Each point is reached from the start by the listed moves, each made 0, 1 or 2 times, or once backwards (-1), plus a little noise. Is the number of moves made odd or even? Then give how often each move was made.
In the rows, 128 means zero.

Moves:
(1): [158 122 139]
(2): [136 155 132]
(3): [114 129 164]
Start: [116 115 115]
Points:
[ 89 174 148] -> even (-1, 2, 1)
[162 157 217] -> even (2, 2, 2)
[171 131 176] -> even (2, 1, 1)

Moves:
(1): [163 131 125 130 131 126 130 129 128 136 130 122]
(2): [123 163 125 130 131 130 131 124 126 131 127 128]
(3): [130 129 159 130 128 133 131 123 131 129 125 128]
(4): [125 128 129 170 129 131 127 129 127 120 133 131]
(5): [127 127 127 125 183 122 130 126 123 133 116 138]
(6): [132 129 120 125 136 178 132 126 135 122 132 124]
(7): [128 127 126 130 128 127 165 131 128 129 127 134]
(8): [125 137 136 122 135 126 125 181 130 119 129 133]
(9): [130 127 123 136 133 121 129 127 180 127 129 123]
Start: [128 109 106 130 109 128 143 109  83 126 132 124]
Points:
[110  76 161 122 118 237 150 101 104 103 130 119] -> even (-1, -1, 2, 0, 0, 2, 0, 0, 0)
[216 138 122 113 190 214 209  40 197 155 117 102] -> odd (2, 1, 2, -1, 1, 2, 1, -1, 2)
[150 189  60 129 249 155 113 148 126 129 114 128] -> even (1, 2, -1, 0, 2, 1, -1, 1, 1)

Moves:
(1): [153 128 128 131 130 131 128 129 129 131 128 132 123 130 131 129 126 134
 125 131]
(2): [126 153 130 130 128 126 126 131 127 130 131 129 128 126 129 125 129 127
 129 128]
(3): [131 124 169 127 131 127 129 136 130 131 127 133 127 125 124 129 131 130
 127 129]
(4): [124 129 130 160 129 127 134 125 128 127 134 130 127 127 128 132 130 125
 129 131]
(5): [126 125 124 125 169 125 128 128 129 135 131 128 131 126 130 131 127 123
 129 125]
(6): [123 128 130 128 130 155 127 130 129 129 132 130 126 131 126 129 129 128
 128 127]
(7): [130 128 127 123 129 130 167 136 129 124 125 128 124 125 124 126 133 132
 129 128]
(8): [126 125 124 132 127 127 126 155 127 128 127 127 132 128 131 128 126 130
 127 128]
(9): [126 128 126 129 126 127 126 129 165 127 125 127 123 128 128 127 128 128
 127 131]
(10): [123 125 130 131 124 129 127 128 129 170 122 128 124 131 126 130 132 123
 128 130]
(11): [131 127 127 123 127 126 129 129 130 132 160 124 130 132 128 129 132 128
 126 132]
(12): [125 125 125 127 128 123 130 122 130 129 133 174 126 124 127 123 120 124
 126 128]
(13): [130 132 131 128 130 129 133 123 132 131 122 130 165 129 124 135 128 129
 128 124]
(14): [127 128 130 130 131 125 130 129 128 128 126 130 129 156 131 125 128 130
 132 127]
(15): [123 127 132 129 130 128 134 124 130 128 128 129 130 121 167 128 130 137
 131 129]
(16): [126 130 125 125 126 126 127 128 126 125 126 133 125 132 128 155 128 129
 129 132]
(17): [133 127 125 127 132 127 128 129 130 123 125 135 128 128 125 133 171 127
 127 123]
(18): [125 130 127 131 129 127 125 126 128 130 128 129 129 128 122 128 127 154
 131 128]
Start: [149 124 124 145 142 126 127 131 125 122 119 115 103 139 151 153 128 121
 133 114]
Points:
[138  94 153 113 185  96 124 121 175 130  62 168 182 128  93 143 152 129
 132  91] -> odd (-1, -1, 1, -1, 1, -1, 0, 0, 1, 0, -1, 1, 2, 0, -1, -1, 1, 1)
[160 134 119 141 114 116  81 177  84 125 121 164  83 184 198 103 152 192
 139 112] -> odd (1, 1, 0, -1, -1, 0, -1, 2, -1, 0, 0, 1, -1, 2, 1, -1, 1, 2)
[121 137 191 135 100 131 181 107 136 166 156  71 174 135 199 195 125 169
 142 131] -> even (-1, 0, 1, 0, -1, 0, 1, -1, 0, 1, 2, -1, 2, 0, 2, 1, -1, 1)
[144 109 112 180 148  83 130 178 165  83 199 153  85 152 191 118 167 183
 136 126] -> even (0, 0, 0, 1, 0, -1, 0, 2, 1, -1, 2, 1, -1, 1, 1, -1, 1, 2)
[135 170 221 187 170 135 102  93 106 223 114 249 168 186 119 170 214 151
 142 100] -> odd (0, 2, 2, 1, 0, 1, -1, -1, -1, 2, 0, 2, 2, 2, 0, 0, 2, 2)
[163 134  83 168 110 123 130 113 156  57 149  74  63 172 150 154 225 129
 134 117] -> even (0, 0, -1, 1, -1, 0, 0, -1, 1, -1, 1, -1, -1, 1, 0, 0, 2, 0)
[133 125 114 196 144 110 229 138 198 103 125 220  73 189 150 191 127  92
 138 131] -> odd (0, 0, 0, 2, 0, 0, 2, 0, 2, 0, 0, 2, 0, 2, 0, 2, 0, -1)
[157 165  87 134 147 128 210 115 169 114 125  78 161 174 126 195 195 158
 141 111] -> even (0, 1, -1, 0, 0, 0, 2, -1, 1, 0, 1, -1, 2, 1, 0, 1, 1, 1)
[120 101 200 144 203 166 131 145 208  77  79 145 133 186 132 190 173 125
 140 104] -> even (-1, -1, 2, 0, 1, 2, 0, 0, 2, -1, -1, 0, 1, 2, 0, 1, 1, 0)

Moves:
(1): [147 126 125 126 134 121 129 129 131 117 121 122 133 117 129 126 127 129
 131 125 130 134 124 130 129 137]
(2): [129 143 126 137 130 134 128 141 131 120 126 125 120 134 132 148 127 133
 126 139 130 133 128 127 135 126]
(3): [128 140 136 127 127 130 128 128 120 124 125 120 142 121 130 125 126 123
 125 127 133 129 129 134 133 126]
(4): [126 123 133 133 127 127 123 126 126 125 131 126 132 130 133 130 132 127
 130 127 130 132 127 120 127 127]
(5): [125 124 131 126 140 125 123 128 129 129 130 129 126 129 125 136 128 130
 129 129 128 130 128 133 136 129]
(6): [138 115 122 122 125 138 129 127 124 127 136 139 130 125 123 129 124 134
 125 124 127 138 133 124 134 128]
(7): [124 125 144 123 121 119 138 138 133 127 117 132 133 132 132 137 127 139
 129 115 130 135 134 131 119 125]
(8): [123 122 134 123 133 126 123 146 120 121 136 137 126 131 115 130 125 121
 125 131 133 126 120 134 134 131]
(9): [134 124 131 120 124 134 130 132 146 116 121 129 139 123 124 125 126 128
 126 134 117 133 135 123 128 142]
(10): [130 124 125 142 138 122 139 143 126 142 136 117 139 131 136 126 123 125
 126 130 119 125 134 120 131 125]
(11): [126 128 138 131 127 126 141 118 125 127 146 128 123 135 128 120 135 124
 133 130 132 132 133 132 129 132]
(12): [123 134 132 139 135 119 130 125 128 128 122 152 138 128 130 134 132 128
 120 120 132 141 124 129 128 135]
(13): [118 126 110 124 144 120 140 132 127 126 136 124 138 121 133 129 124 139
 110 132 134 131 121 125 128 120]
(14): [124 125 124 128 119 116 126 125 130 137 119 121 133 147 119 135 119 117
 133 139 128 127 123 123 127 128]
(15): [127 133 128 119 131 118 126 138 124 130 117 126 127 139 146 122 131 123
 131 130 124 135 127 126 127 128]
(16): [132 124 128 121 125 124 121 130 125 127 134 128 125 125 135 133 124 126
 119 127 124 126 122 130 125 130]
(17): [136 127 124 122 132 134 128 130 131 127 122 124 134 128 121 140 142 123
 123 130 128 125 129 123 128 123]
(18): [135 125 138 129 126 127 123 123 127 128 125 128 124 137 128 122 130 135
 129 144 128 124 133 132 128 119]
(19): [133 131 123 129 125 124 124 129 138 136 134 130 131 131 131 134 132 133
 136 127 126 135 125 127 128 124]
(20): [128 122 128 131 128 129 138 118 128 124 127 132 129 120 134 127 129 123
 136 137 121 134 117 120 129 127]
(21): [129 132 133 123 127 129 124 133 136 140 126 129 113 125 132 140 124 127
 125 134 141 127 127 117 138 128]
(22): [130 130 134 128 116 117 122 133 128 130 122 118 115 115 125 127 135 127
 114 128 122 140 129 132 133 128]
(23): [125 123 130 123 135 115 127 125 121 125 127 140 133 118 128 134 127 121
 144 142 122 129 144 117 117 131]
(24): [122 126 123 140 125 131 127 127 131 121 117 130 140 124 136 128 133 118
 126 136 140 129 124 143 124 130]
Start: [128 130 138 132 127 138 130 120 132 115 138 132 129 122 136 122 141 140
 129 127 122 112 134 138 136 123]
Points:
[123 131 211 147 137  48 159 212 123 101 113  92 192 165 150 158 119 102
  89 133 101 163  94 175 163 145] -> odd (1, 1, 2, 0, 2, -1, 2, 2, 1, 2, 1, 1, 0, 2, 1, 2, 0, 0, 0, 1, -1, 1, -1, 0)
[192 120  94  81 144 130 105 147 124  84 106  71  66  72 173 188 140 188
  34 161 137 168  83 140 194  88] -> even (2, 2, 0, 0, 2, 2, 0, -1, -1, -1, -1, -1, 2, 0, 1, 2, 1, 1, -1, 1, 1, 2, -1, 0)
[173  74 147  77 143  94 163 191 154 143 135 124 179 202 116 152 146 115
 173 130 158 144 150 147 148 127] -> even (2, -1, 0, -1, 1, 2, 2, 2, 0, 1, 2, -1, 0, 2, 2, -1, 2, 0, 2, -1, 1, -1, 0, 1)
[124 133 143 146 160 115 139 119 124 158 249  78  86 138 158 143 161 215
  92 152 126 119 163 140 162  54] -> odd (-1, 1, 0, 1, 2, 0, 0, -1, -1, 1, 2, -1, 2, -1, -1, 1, 0, 2, 2, -1, 0, 1, 0, -1)
[172  37 146  91 147  98 128 127 148  63  64 159 200  82 198 135 193 169
 107 147  88 190 158 134 100 107] -> odd (1, -1, -1, 2, 2, 2, 2, -1, 1, 0, -1, 0, 1, -1, 2, 1, 2, 2, 0, 1, -1, 1, 1, 2)
[157  95 129  78 117 125 165  82 154 109 126 113 114  33  96 151 175 147
 116 122 125 153 155 121 141 122] -> odd (1, -1, 0, -1, 1, 1, 1, -1, 0, -1, 1, -1, 1, 0, -1, -1, 2, -1, 0, 1, 1, 2, 1, 0)
[139 136 182 101 100  79  96 109 117 156 128 143 126 209 117 133 195 109
 137 156 168 159 135 144 156  92] -> even (0, -1, 1, 1, 0, 1, 0, 1, -1, -1, 2, 1, 0, 2, 2, -1, 2, 2, 2, -1, 1, 1, 0, 0)
[ 90 120 161 103  65 123 125 154  90  78 148  92 156 146 161 102 165 107
  66 107 158 176 117 202 145 117] -> even (-1, 0, 2, 2, 0, 2, 1, 1, 0, -1, 2, -1, 1, 1, 2, 1, 0, -1, 0, -1, -1, 2, -1, 2)
[162  64 127 108 221 127 189 130 126 108 132 154 197  72 164 120 152 127
 156 188  92 123 177  60 142 121] -> odd (1, -1, 0, 0, 1, 1, 0, 0, 1, 2, 0, 0, 1, -1, 1, -1, 2, 1, -1, 2, 1, -1, 2, 0)
[165 100 208  52 140  97 119 184 145  37  82 140 204 113 131 132 178 139
  50 100 157 191 119 200 160 154] -> odd (2, -1, 2, 1, 2, 1, 2, 2, 2, -1, 1, 1, 1, 0, 2, 1, 2, 1, 0, -1, 0, 1, -1, 1)
[112 101 150 125 169  47 119 181 136 154  89 149 149 159 139 164  96  91
 137 208  88  99 156  92 128 143] -> odd (0, 0, -1, -1, 1, -1, 0, 1, 1, 2, -1, 1, 0, 2, 1, 1, 0, 1, -1, 0, 1, 0, 2, 0)

Moves:
(1): [140 131 139 128 118 135 125 133 124 132 127 133 122 136 135 138 130 117
 125 123 141 118 147 114]
(2): [127 134 131 128 119 130 126 133 128 129 128 135 133 120 131 143 127 125
 130 131 122 128 123 129]
(3): [130 122 138 134 118 106 114 119 129 116 128 135 115 125 128 138 114 127
 122 123 134 137 135 132]
(4): [129 134 129 139 131 123 134 129 129 123 120 132 126 133 129 122 129 125
 129 132 128 124 124 131]
(5): [133 131 144 122 153 136 121 131 131 135 122 130 129 132 116 128 130 133
 129 125 120 134 125 137]
(6): [125 131 138 134 124 134 118 119 127 124 142 134 134 127 138 124 132 125
 139 126 135 120 127 124]
(7): [126 134 128 121 123 133 139 135 125 113 122 128 127 136 123 132 122 117
 129 124 129 130 129 140]
(8): [124 117 133 128 129 129 126 135 130 134 129 130 132 115 120 120 135 120
 137 130 132 131 126 129]
(9): [128 123 121 134 132 130 131 128 141 129 132 131 128 126 131 136 122 127
 127 128 127 132 121 136]
(10): [124 126 137 127 137 125 140 124 124 134 135 121 136 131 131 125 131 130
 128 128 126 127 123 128]
(11): [131 132 126 130 125 124 120 135 131 123 134 121 129 129 139 130 140 123
 132 124 132 131 128 126]
(12): [129 133 115 124 135 118 120 128 119 123 126 142 123 122 134 125 129 109
 119 123 131 123 127 127]
(13): [134 120 121 136 131 127 132 130 125 128 125 126 136 132 122 124 129 130
 130 127 122 131 131 136]
(14): [129 129 119 123 123 124 123 130 131 126 127 139 131 137 125 133 125 132
 121 131 135 142 119 126]
(15): [128 131 126 126 121 125 124 129 123 129 114 126 121 128 149 129 118 135
 115 129 125 138 123 138]
(16): [120 120 132 128 126 133 123 126 114 131 134 123 126 134 129 131 128 122
 135 141 122 131 129 113]
(17): [130 121 125 130 122 128 130 114 131 128 126 135 130 132 124 136 140 130
 124 130 129 129 125 136]
(18): [133 123 129 127 139 129 137 135 128 109 127 131 128 129 126 127 134 135
 128 131 134 141 122 121]
(19): [128 132 126 129 127 127 135 126 129 134 128 130 122 132 136 126 130 131
 135 119 126 130 137 116]
(20): [130 125 128 116 129 122 129 125 142 123 130 134 132 120 131 126 126 129
 131 137 126 130 142 131]
(21): [119 140 132 134 132 130 127 117 127 127 129 130 132 117 130 132 132 128
 124 134 133 130 138 132]
(22): [136 133 129 125 126 126 129 122 126 131 143 131 122 128 125 124 128 128
 122 130 126 131 128 134]
(23): [123 126 130 129 128 131 125 139 123 129 137 136 123 130 128 125 135 129
 120 127 120 120 135 128]
(24): [128 132 124 128 132 127 123 132 112 128 134 126 122 128 134 140 134 138
 147 132 141 114 141 135]
Start: [128 130 127 132 124 111 116 137 127 135 129 126 113 133 123 131 136 126
 133 131 139 121 142 138]
Points:
[115 110 210 136 144  95  30  81 106 133 154 120  82 142 113 123 103 161
 182 167 123  97 166 143] -> even (-1, -1, 2, 1, 2, 2, -1, -1, -1, -1, -1, -1, -1, -1, 0, 2, 0, -1, -1, 1, -1, 0, 0, 1)
[181 192 198 155 124 106 128 175 144  78 126 158  65 143 163 106 157 119
  99 104 146 153 242 133] -> odd (2, 0, 1, 2, 1, 0, 1, 0, -1, -1, 2, -1, 1, -1, 1, -1, -1, 2, 2, 1, 2, 2, 2, -1)
[165 125 114 104 148  69  49 156 190 107 133 177 107  79 137 179 140 121
 137 140 125 161 114 249] -> even (-1, 2, 1, 0, 2, 0, 0, 1, 2, -1, 2, 1, 0, 0, 1, -1, 1, 0, -1, 2, -1, 1, 0, 1)
[101 197 156 118 188 105  84 151  95 113 103 122  86 110 174 105 132 106
 175 138 152  96 168 226] -> even (-1, -1, 0, 2, 2, 1, 2, 1, 0, 0, 1, 1, -1, -1, 2, 0, -1, -1, 0, 1, 1, 0, 0, 2)
[174 174 144 106 186 133 151 155 150  84 153 185  94 190  78 142 148 138
  98 105 165 169 156 162] -> odd (1, -1, 0, 0, 2, 0, 2, -1, 1, 0, 0, 0, 0, 2, -1, -1, 0, 2, 1, 0, 1, 2, 1, 0)
[154 136  92 120 115  88 145 160  46  93  98 189 124 136 191 182 198 114
 105 199 171 107 187 156] -> odd (2, 2, -1, 2, -1, -1, 0, 0, -1, 2, 0, 2, 2, 1, 2, 1, 2, 2, -1, 2, 1, 0, 1, 2)
[198 164 142 143 180 129 147 120 134 158  88 174 115 130 129 161 146 126
  96 158 110 127 161 178] -> even (2, 2, -1, 2, 2, -1, -1, -1, 1, 0, -1, 1, 2, -1, 1, 0, 1, 1, 0, 1, 1, 2, -1, 0)
[179 110 104 163 117 109  76 187 134  93 149 176 102 150 169 159 191 126
 143 135 204 103 200 192] -> even (2, -1, 0, 1, 0, 1, 0, 1, 2, -1, 2, 0, 2, 1, 1, -1, 1, 1, -1, 1, 0, 0, 2, 2)
[128 123 127 185 108  71 106 186  65  81 138 121 117  91 188 134 187 150
 176 128 164 126 129 192] -> odd (-1, 2, 1, 1, -1, 1, 0, 2, -1, 1, 2, 0, 2, -1, 2, -1, 0, 2, 0, -1, 0, 0, 1, 2)
[157 209 175  97 111 102  34 151  65 111 190 175  63 145 166 174 149  32
 230 113 173  76 209 105] -> even (1, 2, 1, 1, 2, 2, 2, 0, -1, -1, 2, 2, -1, 0, -1, 2, -1, -1, 2, 1, -1, 2, -1, 2)
[147 138 148  84 149  58 150 155 135 115 100 150  89 196 128  92 109 137
  86 137  74 223 121 190] -> even (-1, 0, 1, 2, 2, -1, 2, 0, -1, 2, 1, 0, 1, 2, 2, 1, 0, 0, 2, 2, -1, 2, 1, -1)
[125  86 153 151 136  90  89  98 147 145 162 170  84 127 146  82 113 129
 126 164  86 122 145 224] -> even (-1, -1, 1, 2, 1, 2, 0, 1, 2, 0, -1, 0, 1, -1, 2, 1, 1, -1, 0, 2, -1, 2, 2, 0)
